Each row is a point. Two turns around zero, p and q, are shown by what they do to some points. Where does a point land after both, in the order given? Backwards means that the second turn is done in reverse. Each puzzle has new turns, and all numbers are rounded.
(in the rows, 128 means zero)

Turn p:
[132 181 143] -> [118 175 155]
[131 152 109] -> [133 156 117]
[146  63 138] -> [153  64 128]
[ 79 137 133] -> [ 79 131 117]
[155 168 111] -> [152 173 131]
[125  68 133] -> [134  69 118]
Turn q:
[117 123 167] -> [128 101 158]
[ 83 160  81] -> [ 67 163 111]
[147  89 156] -> [161  89 127]
[166 140 108] -> [156 160 115]
Where do these land?
q, then p: [156 149  98] -> [139 173 129]
p, then q backwards: [140 159 112] -> [150 152 110]
q, then p: [111  89  96] -> [132 120  75]
p, then q backwards: [171 176 155] -> [159 185 154]
p, then q: [ 87 111 145] -> [ 94  97 116]
p, then q backwards: [102  84 162] -> [ 84  98 158]

Turn p:
[130 104 154 148] -> [137 136 163 144]
[146 141 149 183] -> [157 175 136 157]
[ 98 144 146  92] -> [ 78 127 128 111]
[103 145 111 140] -> [115 128 102 150]
[126  74 151 129] -> [134 106 181 137]
[166 161  58  77] -> [149  98  57  67]
Turn q:
[192 108 110  39] -> [170 130 137  24]
[120 149 116 150] -> [129 130 105 152]
[ 89 122 135 129] -> [ 91 116 129 138]
[ 97 119  63 143] -> [127  69  86 142]
[108 108 160 148] -> [105 127 161 153]
[136 158 159 138] -> [125 170 130 143]
[153 132 154 149] -> [147 154 149 146]
Where do these land?
p, then q backwards: [158 104 143 155] -> [169 113 143 146]
p, then q backwards: [164 123 135 105] -> [154 114 126  96]
q, then p: [161 110  91  96] -> [145  99 141  78]
q, then p: [ 76 145 143  98] -> [ 77 104 108 152]
p, then q: [ 45 141 137 170] -> [103 107 110 214]
p, then q: [164 144 119 144] -> [160 144 110 112]

Turn p:
[ 82 140 119 156 166 130] -> [100 123  98 137 158  85]
[131 152 142 146 125 103] -> [129 144 146 131 115  97]
[ 93 150 101 143 124 141] -> [ 79 133 109 131 130 118]
[161  86 151 102 121 117] -> [177 104 150 121 124 155]
[158  94 130 136 101 127] -> [148 109 145 152 105 154]
[ 88 147 109 109 129 120] -> [ 93 123 116  94 132 115]
[189  92 184  92  93 164] -> [183 136 183 136 141 203]
[122 163  88 140 165 123] -> [114 152  77 123 120  98]
Turn q:
[137 121 147 137 130 167] -> [136 113 150 113 118 159]
[106 122 143 118 153 124] -> [117 119 125 113 160 129]
[146 140 112 175 112 116] -> [129 134 140 181 109 131]
[137 164 169  90 166 100] -> [175 135 127 109 189 108]
[140  32 115 117 125  79] -> [ 95  52 100 128 105  66]
[116 144 156 134  97 124] -> [125 150 167 124 128 114]
[ 90 170 137 105 120 121] -> [121 179 132 109 157 120]
[125 141  94 148 124 140] -> [118 146 114 151 112 150]
[155 118  78 129 124 180] -> [135 124  96 126  74 173]
Where do these land?
p, then q: [106 150 154 109 140 115] -> [145 129 115 112 162 107]
p, then q: [123  85  94 112 142  86] -> [115  98 101 116  80  96]
q, then p backwards: [151 129 100 131  73 146] -> [168 151 101 141 100  98]
p, then q: [120 225 120 127 155 121] -> [142 209 101 140 170  99]
q, then p: [141 101 129 179 138 172] -> [113 107 149 171 162 166]
q, then p backwards: [108 107 143 140  99 126] -> [105 142 134 136  97 112]
q, then p backwards: [111 118 112 116 137 146] -> [118 132 104 109 126 139]
q, then p: [164 110 171 111 139 111] -> [187 105 136 125 118 133]

Turn p:
[137 130 162  95 133 125 120  99 138] -> [138 147 164 103 137 129 151 127 146]
[118 112 103 170 110  86 112 120 127] -> [130 112 126 150 100  74 105 120 115]
[148 117 104 137 149 130 117 119 124] -> [130 116 125 136 156 116 114 106 131]
[152 147 114 135 148 114 127 136 104] -> [148 127 119 138 153 126 126 114  96]
[113 148 157 109 125 170 110 105 114] -> [115 140 174 116 129 173 122 132 131]
[138 142 117 108 122 100 127 147 121] -> [148 146 108 110 130 117 125 131 107]
[120 119 225 126 118 162 130 122 136] -> [126 101 184 110 108 168 178 169 151]
[121 139  96 121 145 113 106 160 135] -> [123 142 102 125 152 109 100 148 110]
[145 153 146 108 100 186 146 114 127] -> [145 139 140 124 117 198 129 120 154]
[143 108 100 104 110 168 118 152 125] -> [126 114  99  98 136 157  92 122 148]
[122 137  99 150 143  84 136 150 173] -> [133 146  90 162 135  78 129 153 131]
[ 79  83 112 172 132  97 188 113 112] -> [ 73 106 101 162  82  91 166  94 116]
Turn q:
[128 137 132 154 139 138 168 157 138] -> [154 149 125 129 146 138 165 152 122]
[145  99 131 149 134 136 105  60 112] -> [105  89 141 158 146 109 129  71 131]
[103 127 112 111 107 148 134 147 127] -> [133 120  98 121 106 143 130 148 144]
[164 107 120  87 157 144 159 128 177] -> [192 128 129  97 157 100 114 120 160]
[186 123 115  97 134 117 108 141 122] -> [163 129 129 117 119 106  83 109  96]
[111 125 144 137 111 124 159 108 111] -> [110 128 128 115 123 143 166 109 134]
[111 126 146 150 107 143  41 128 125] -> [ 94 107 152 193  88 130  94 141 133]
[120 121 151 122 158 148 138 125 124] -> [139 103 152 119 145 139 139 137 135]
[121 198 138 141 126 130 133 129 134] -> [116 170 134 137 146 180 118 136 127]
[119 140 122 134 135  99  69 149 120] -> [ 95 133 139 147 113 115  88 158 102]
[125 132 111 142 156 134 162 123 126] -> [135 126 114 120 168 132 150 133 123]
[104  99 114 112  72  75 161 140 121] -> [102 154  94  83  78  98 160 122 131]
Where do these land?
p, then q: [124 116  96 130 134 125 174 195 146] -> [130 125  47 129 145 107 124 154 116]
q, then p: [ 97 116 118 120 167 160 103 132 114] -> [100  81 109 108 143 111 123 145 139]
p, then q: [118 142 155 149  93 109  81  92  89] -> [116 123 182 132  71 142 134  94 111]
q, then p: [146 133 136 136 134 128 122 163 148] -> [163 118 125 132 134 135 129 144 107]
p, then q: [115 163 180 112 125 120 107 105  91] -> [143 118 170 108 101 181 145 114 113]
q, then p: [161 175 148 152 133 118 132 126  97] -> [121 120 166 141 136 176 132 109  98]
p, then q backwards: [134 101  96  83 141 154 114 119 115] -> [125 152 115  91 139 109 143  80 130]
q, then p: [156 140 162 146 103 129 137 131 129] -> [154 130 151 149 111 157 143 118 128]
p, then q backwards: [118  84  94 128 134 137 144 110 162] -> [102 110 105 124 106 124 120  83 157]
p, then q backwards: [ 86  77 122 116 136 133 129  83 123] -> [101 109 151 121 110  86 116  75 127]
p, then q backwards: [148 140 127 132 132  93 133 141 149] -> [144 109 109 142 132 131 143 152 149]
p, then q: [135 150 102 133 104 130 160 139 173] -> [141 169  90 165 141 125 115 131 128]
